Rows are points. The last column is the point's height on a tilted bowl or saddle (a function of degree 2), plus a little noise. Count its main directions that bend up, bend down and stay straight.

Points (10 x 3):
[[-27  11 -46]
 [ 25 -36 -14]
 [-20   0 -32]
 [ 60 -16 -27]
 [  9 -11  -9]
 [-14  -1 -26]
 [ 13  40 -45]
 [ 21   0 -10]
 [  8  28 -33]
 [-32  21 -60]]
Directions: 0 up, 2 down, 0 straight

Points:
[[ -1  21  -3   5   3]
 [ 15 -22  14  19   7]
 [-13  13   5  -9  -2]
 [ 18  -9   8 -20  -8]
 [-18 -14 -22  14  19]
 [ -8  13  10   4  -5]
 [-11  -3 -14  23  13]
 [  1  12  10  -3  -6]
 [  2  -8 -18  -9  -6]
 [  3  -8   9  17  -5]
 [  4  12 -13  60  60]
 [-27 -14  26   2 -36]
 [ -6   7   6  17  -3]
 [-38  26  21  -6   0]
 [  9   0   0 -31  -5]
 [-25 -23  11   2 -20]
 [ 10   3   4  23   1]
 [ -7 -31  22   8 -12]
 [  2  21  -6  -5   0]
 [ -4  -1   6  -3 -11]
 [ 19 -26  18  -5   5]
 [-13  26  -9 -11  17]
 [  0  10 -11 -18  -3]
 [ 28  -5  28  -7  11]]
Directions: 3 up, 1 down, 0 straight

Points:
[[-16 -13 -13 -26 -15  -7  -7]
 [ 10  60 -18 -17 -13  40 -16]
 [ 26  13   0   6  -7  17  15]
 [  5   5  12 -23  22 -26  -7]
 [ -9  34  -7   1  11  20   9]
 [ 10  -7  17  -8  10   1  17]
 [ 52  -8 -21 -14 -14   5 -23]
 [  4 -15 -13   1 -33  26  22]
 [-22   7  31 -16  12   1   4]
 [-17   1  11 -24  22 -27  -2]
 [-31   3 -27   3   3  27   0]
 [ 19 -14   1   8   6 -10  12]
 [-51  -4  28 -13  18 -25 -11]
 [-31  26   6  27  -3  11  12]
 [  6  -2  -2  21  15 -16  10]
 [ 11  49   0  23 -16   4  40]
 [ -9   4   2  11 -10  50  29]
 [-12  17  -5  -6  24 -24   6]
 [  0  -7   4  27  33  15  21]
 [ 34  29   6  -6  44  -9 -16]
 [ -5  -4  -4  21  33  27  25]
 [-34 -10 -27  -2 -12  26  -8]
 [  1   4  -9  15  35  -1   9]
 [-28  29  -1  21 -21   5  10]
 [ -7 -16  17 -21 -31  20  27]
 [ 40  17  28 -39 -11  22   0]
 [ 19  -6 -22   4   4   7  -5]
 [-10  17   2  26  18  -7  18]
 [  5  -2  -9  29   6  -4  11]
 [  7  33 -23  14  14  -6  15]
 [ -9  -8 -13  15 -49 -30  51]
 [-21 -14   2 -11   5 -26   8]
 [-14   6  36  -7 -13  18  26]
 [ 18 -23  13  10 -21  20  60]
 [ -1   2 -24 -19  -2 -11  -9]
 [  6  25 -16  -3 -36 -19  18]
 [-29  16  32  -7 -34  16  -4]
 [ -9  -8 -11 -17 -33  -9   4]]
Directions: 3 up, 2 down, 1 straight
